Every row gives one point. Examples show where two turns around zero, p and q, send a point. Where does a point land after both, in the order given? Backwards means that the second turn is done in reverse. Each puzzle has new turns, and all numbers are rounded.

Turn p:
-27 48 => -36 42
-25 4 => -25 -1
37 -27 => 41 -19
9 -28 => 14 -26
6 3 => 5 4
Turn q:
25 3 => 24 7
-6 -39 => 1 -39
-19 37 => -25 33
Where do these land?
p, then q: 34 29 => 21 39
p, then q: -7 -35 => 6 -35
q, then p: -27 6 => -27 -4

Turn p:
-28 -30 -5 => -21 -36 0
-1 2 19 => 1 3 19
4 -34 -6 => 11 -33 -5
25 63 -8 => 9 66 -14
Turn q:
-6 -16 -11 => -3 -16 -12
27 -40 16 => 22 -40 23
-19 -4 -37 => -9 -5 -41
19 43 -14 => 22 43 -9
-20 18 45 => -31 18 38
Where do these land?
q, then p: -2 -16 38 => -4 -15 38
q, then p: -3 62 -19 => -15 59 -23
p, then q: -17 -7 25 => -19 -9 23
p, then q: 2 -9 -39 => 10 -11 -37
q, then p backwards: 20 -31 -6 => 14 -35 0

Turn p:
17 11 39 10 => 21 6 38 11
42 23 4 -15 => 45 21 -4 5
-4 -41 -55 1 => -15 -40 -54 -4
-27 -21 -11 -14 => -24 -13 -10 -25
-28 28 24 19 => -26 25 31 14
Turn q:
-1 -22 32 -22 => 1 -13 29 -31
-8 29 -1 58 => -2 20 8 62
-19 2 -42 6 => -25 -3 -36 15
-24 46 -3 -31 => -23 51 -11 -20
29 -16 24 -9 => 31 -13 18 -17
23 -38 -10 -2 => 18 -40 -9 -8
Where do these land?
q, then p backwards: 25 -7 48 4 => 23 -2 49 -6
q, then p: 2 29 -9 26 => -6 12 -1 38
p, then q: 22 16 10 -15 => 28 16 -3 -3
q, then p: -14 -36 -66 -13 => -37 -35 -56 -17
q, then p: -34 -2 18 -1 => -24 8 26 -14

Turn p:
13 3 -27 -33 -14 -52 => 24 1 -10 -42 -18 -46
17 15 25 -53 -21 23 => 11 14 42 -43 -7 30
-6 -28 33 34 18 19 => -11 -23 18 47 18 13
9 -29 -58 -14 38 -12 => 19 -26 -48 -25 42 -21
-28 14 8 28 -46 20 => -24 5 -5 22 -49 29
-22 -6 0 -18 43 19 => -29 -10 1 -13 43 7
19 15 37 22 -13 -17 => 11 21 31 30 -18 -13
-1 16 -17 33 -5 1 => -2 17 -27 23 -10 1
Turn q:
38 42 15 -11 -48 -31 => 41 55 -4 -10 -28 -35
16 -54 -15 -25 -11 18 => 13 -47 -23 -18 -29 19
29 26 -44 0 30 -6 => 25 12 -37 7 46 7
-21 10 21 10 28 -11 => -18 1 29 1 26 -11
-35 -10 -40 43 0 5 => -39 -12 -24 50 7 3
2 -14 38 12 -5 -16 => 6 -11 35 3 -14 -22
-19 -7 -7 4 -9 -12 => -19 -4 -8 5 -7 -14
3 47 49 7 -8 39 => 6 50 52 0 -9 32
-12 -39 -15 -41 24 14 => -15 -44 -17 -38 7 21
Where do these land?
p, then q backwards: 13 -16 9 -10 -11 29 => 15 -10 10 -2 14 31
q, then p: 6 15 14 -13 18 -7 => 0 11 19 -12 19 -7
p, then q: -26 14 6 -19 -8 -14 => -23 10 1 -22 -14 -15
p, then q backwards: 14 16 -60 9 -16 -3 => 27 10 -44 -27 -29 -5
q, then p: 7 16 56 17 4 -18 => 1 19 53 18 -6 -23
p, then q: -26 1 -72 22 -16 35 => -21 -4 -73 17 -3 42
p, then q: -23 -58 40 -24 -24 -16 => -3 -52 33 -15 -50 -19
q, then p: 36 12 6 17 53 -6 => 21 9 17 23 56 -9

Turn p:
-37 -22 36 45 19 3 23 25 => -28 -17 38 53 26 -1 2 26
33 -6 31 -25 9 -16 -15 -34 => 25 4 31 -37 10 -14 0 -33
42 26 34 -26 35 18 15 11 => 16 41 20 -37 44 3 10 19
0 10 -7 -45 -1 -31 -16 31 => -10 2 -9 -42 -20 -36 -8 25
3 -21 -44 14 20 -9 -17 -4 => 17 -35 -38 9 10 -11 -9 -6
38 -17 -7 31 -27 11 18 -30 => 42 -1 2 23 -9 24 34 -27
-20 -35 -3 22 -27 42 27 -24 => -11 -27 8 30 -9 57 23 -16
-17 34 -37 -35 6 -38 -8 -1 => -27 13 -45 -28 -14 -40 -9 -9
-42 32 -4 19 -33 20 -28 27 => -25 20 -9 29 -38 17 -44 22
Turn q:
18 39 -5 12 -3 -33 48 -11 => 35 31 2 14 2 -34 44 5
24 13 -15 -69 -1 -6 -10 4 => 30 2 -17 -66 -12 -6 -10 -9
-47 22 -49 -10 31 -5 -4 -25 => -37 16 -38 -13 37 -43 -3 -19
12 -42 42 15 -21 -43 -6 21 => 9 -49 42 16 -34 -4 4 31
26 -38 3 -8 -43 18 9 -24 => 13 -25 -21 9 -45 33 16 -19
-21 -9 -12 1 58 19 -21 33 => -22 -10 -1 -15 60 11 -32 20
14 -1 17 0 20 8 -29 -2 => 11 -10 16 0 12 8 -31 -12
-17 15 29 20 -24 -9 42 -13 => -9 19 27 23 -15 -6 49 -6
-8 1 -9 38 -17 51 -28 16 => -28 24 -10 32 -5 41 -36 8
Where do these land?
q, then p backwards: 35 3 2 -13 -6 39 32 36 => 39 5 -4 -10 -14 56 14 12
p, then q: 14 -29 6 30 -6 12 -52 -13 => 28 -30 3 26 -19 25 -38 -14
p, then q backwards: 9 24 -9 5 30 38 19 49 => 2 7 -33 22 20 19 21 55
p, then q: 21 -31 5 5 18 -1 7 10 => 21 -25 7 -2 16 14 11 14
p, then q: 14 -12 -13 15 -42 -45 -52 -10 => 30 -21 -9 23 -69 -18 -12 -4
q, then p: -9 9 31 10 -20 -28 -16 -47 => 3 1 34 23 -24 -17 10 -47
q, then p backwards: -52 20 28 -14 2 -31 20 -9 => -12 -1 38 -27 3 -44 35 -6
q, then p: 33 -8 -34 20 10 -10 4 -25 => 39 -13 -32 19 7 -13 12 -8
p, then q backwards: -8 18 -6 -53 25 37 -12 35 => -16 0 -27 -34 12 22 -15 60
p, then q: -58 6 -8 -4 -11 -11 51 -26 => -64 9 -9 20 8 -17 42 -17

Turn p:
-33 12 -7 -6 30 -13 -12 2 -16 => -38 -4 -8 -14 24 -9 -20 4 -1
7 20 -7 -1 -18 3 -4 -12 -17 => -9 22 9 7 -16 8 -9 -2 -14
-16 11 -8 -10 -9 -23 0 -52 76 => -1 29 5 -4 -15 -28 7 -34 81
17 10 -19 -19 13 66 -9 6 -4 => 13 -3 -20 -7 -4 67 -24 -4 -1
-11 -6 -10 -14 -15 -22 6 27 -13 => -19 -6 -8 -17 -13 -12 21 15 -18
3 -21 -17 3 -5 25 41 12 -29 => 16 -1 -12 -16 10 22 23 -19 -44
-1 -2 62 6 -12 0 1 -5 0 => 9 -26 55 15 1 -6 3 2 3
14 -14 -3 61 1 12 -17 10 53 => 29 -5 -25 59 19 1 23 8 39
-3 -21 25 -7 4 -23 -21 -6 -27 => -7 -28 13 2 -7 -31 -22 3 -19
22 10 -15 -13 11 -24 15 16 -23 => 6 20 -8 -26 1 -11 -3 26 -26
Turn q:
-34 -32 -14 -8 -31 -21 49 -8 -26 => -2 -48 -38 0 -38 -5 37 22 2
-6 -16 7 -6 14 10 26 -16 4 => -2 -14 -6 -17 9 6 28 -11 10
7 -40 -30 14 46 -3 -44 19 -16 => 8 -30 -18 23 38 13 -45 -36 -27
-4 21 4 -7 -3 7 -30 -29 33 => -26 33 10 -9 -3 19 -19 -8 26
34 -17 24 -10 -28 -11 31 16 -5 => 29 -23 22 -17 -19 -38 11 10 9
3 21 -8 3 7 -8 -38 2 -22 => -9 22 -3 16 -6 -1 -27 -12 -29
-8 7 -31 -30 13 25 1 17 -22 => 33 13 -31 -8 1 25 1 -1 -26
10 2 -14 13 26 -40 30 22 -13 => 8 -10 -29 18 24 -46 11 6 -11
18 -4 -10 21 -18 -18 5 -3 17 => 2 -6 6 24 -5 -18 -6 4 28
-22 14 27 -8 -1 -5 -22 9 25 => -27 13 14 -21 10 7 -19 25 0
-18 -16 17 26 -34 23 18 -8 31 => -10 -21 33 6 -7 24 23 25 34
20 61 29 -7 9 42 -27 -22 -6 => -5 71 41 -13 -4 15 6 -24 -19
Where do these land?
q, then p: -18 18 -6 -18 -4 22 6 -8 -24 => -4 20 6 -9 -10 29 7 -8 -24
q, then p backwards: 15 -11 45 -23 7 -22 17 6 60 => -21 14 25 -35 46 -39 15 1 32
q, then p: -26 3 -22 -15 -43 -16 16 15 -15 => -3 2 -27 10 -28 11 41 18 -22
q, then p: 13 -6 -2 -12 6 -28 -5 27 -13 => -4 -1 -18 1 -13 -27 -16 18 -15
p, then q: -12 -4 -21 -8 5 22 4 29 6 => 26 -5 -19 -2 6 28 13 1 4
p, then q backwards: 1 31 -13 12 1 -15 -19 -19 5 => 4 32 -9 9 -5 -17 -18 -8 19
q, then p: 51 -3 -4 55 1 20 24 -38 -24 => 39 29 45 29 28 -33 15 -37 3
q, then p: -10 6 -8 19 21 -25 1 -44 1 => -28 19 -8 2 22 -14 11 -35 18
q, then p backwards: 20 -49 30 -21 12 41 -42 16 17 => 0 -1 46 -40 38 43 20 -24 -17
q, then p: -34 16 1 12 -6 0 -3 16 -13 => -19 -8 -5 4 15 17 14 10 -27

Turn p:
-2 -7 -5 0 8 -21 -2 38 -4 6 -27 => -10 -15 2 28 22 -16 12 9 1 17 -22
9 -1 -10 16 -9 19 -3 -16 1 14 -17 => 6 -11 -8 -6 -8 31 9 -11 -7 -1 -11
0 2 0 3 18 5 18 -17 15 17 -13 => -1 -3 7 -2 4 13 28 -18 11 -12 6
-29 13 6 -1 -25 -11 -4 -8 11 -29 12 => -7 36 1 9 -31 -14 -15 5 -4 -9 -5
17 5 -12 -7 -8 -26 11 22 3 0 -3 => 23 -1 -6 15 9 -22 12 13 2 8 -9
12 16 -4 11 -7 -9 -16 19 1 23 -8 => 14 0 -6 15 10 10 4 -3 2 33 -11
-20 -15 -5 -10 -8 2 11 -24 -28 -23 20 => -17 4 -16 -20 -15 -19 -13 3 -24 -26 16
16 -15 -2 3 -2 20 12 13 21 9 -3 => 10 -23 11 -1 -7 15 12 17 16 -1 -1
-28 11 40 -5 -19 1 4 -11 -34 -23 26 => -20 33 15 -9 -13 -13 -26 8 -42 -2 29
-44 6 1 -17 -9 6 2 -11 -14 -13 44 => -30 31 -18 -15 -23 -16 -18 13 -4 -5 33
28 13 -18 10 16 -17 11 20 17 3 -6 => 31 -10 -4 27 19 -4 12 -1 21 0 -3
9 -17 14 -34 12 17 -16 -29 -8 8 -6 => -11 -3 12 -52 16 5 -2 -9 1 -6 -6
15 3 -6 2 23 25 -13 0 2 -4 -15 => -1 -12 2 -3 22 27 -10 -3 13 -11 -9
16 -14 0 29 9 -12 -14 5 16 11 -2 => 13 -25 7 15 -6 2 -5 -23 14 15 -7
Turn q:
-16 4 -18 -26 -5 -18 -7 8 8 9 18 => -15 -8 -12 -36 -6 -2 -3 10 2 18 -1
16 -9 7 -28 -10 1 0 11 -5 15 -26 => 23 -16 7 -2 -5 -9 18 -7 -11 19 -23
-24 0 2 -3 2 3 0 18 7 -26 28 => -16 -8 4 -12 11 14 -1 30 23 -5 13
-12 7 25 17 6 9 -22 -5 -17 12 4 => -15 14 26 7 16 16 -4 -7 -21 -1 2
19 -21 -15 16 21 -4 2 26 -15 -12 -4 => 12 -1 -6 22 2 -22 -7 37 -13 -9 -1
17 16 12 -7 -17 -17 -7 23 -18 8 -13 => 24 21 19 -15 -3 -5 10 8 -10 12 -20
8 2 0 15 -11 -7 -9 -26 32 -24 12 => -1 2 6 2 -14 0 -31 -16 32 -7 20
-6 -21 -27 -6 19 -10 20 -17 -19 -26 -11 => -11 -19 -19 3 -5 -32 7 7 1 -39 -5
28 0 31 2 -11 -6 11 -14 -3 2 19 => 23 12 19 -3 7 -10 8 -18 4 4 32
-23 16 -21 -12 22 6 1 8 18 8 -16 => -19 -6 -31 -1 12 9 -6 1 6 9 -29
14 4 -21 17 5 32 -3 -11 -9 5 15 => 11 -1 -19 10 -1 21 -16 -2 -22 -18 19
-21 2 24 15 -21 12 15 -21 20 28 -27 => -16 11 5 26 -14 21 25 -42 9 16 -7
Where do these land?
q, then p backwards: 9 9 11 -6 -76 13 -11 6 -5 -19 9 => 26 -4 27 9 -25 34 11 -29 49 12 10
q, then p backwards: 5 4 2 -8 14 2 13 -9 12 47 2 => -8 13 -8 11 0 -22 -12 -5 -27 34 1
q, then p backwards: 24 7 9 13 -4 9 -7 -6 7 12 7 => 11 21 12 18 -1 -5 -6 -5 -4 1 13
q, then p: 2 -27 0 -12 18 12 -15 -8 -7 19 3 => -19 -25 -9 -9 1 -13 -6 -15 -18 8 11
q, then p: -32 -17 16 16 3 1 -8 -3 2 -16 8 => -29 6 19 16 -21 0 -10 3 6 1 13
p, then q: -17 6 -4 -2 4 18 -17 -3 7 -18 15 => -8 -5 6 -11 -3 25 -20 5 10 4 -11
q, then p backwards: -1 11 1 16 16 -22 14 14 -22 12 9 => -15 23 2 -28 -9 -11 13 3 -16 -4 0
p, then q: -23 6 -13 -8 11 0 -15 -6 1 4 -39 => -22 -2 -18 15 5 7 9 -15 9 -18 -29
q, then p: 11 -12 -8 -4 16 -56 -2 4 -5 -17 12 => 5 23 2 14 9 -49 0 -3 12 26 -13
q, then p: 23 11 14 3 9 14 2 -7 0 -19 8 => 17 -6 11 -3 10 3 -23 -10 16 -10 7
p, then q: 17 3 9 -8 7 -14 13 26 10 -17 6 => 8 20 12 12 11 -18 -11 15 10 16 5
p, then q: -29 3 2 -11 -19 9 36 -8 -3 9 -8 => 1 12 -9 -16 0 13 38 17 13 -18 4
q, then p: 11 -3 -39 9 2 14 -3 -2 4 2 -32 => 10 -16 -23 10 -9 12 -8 -2 -19 -5 -36
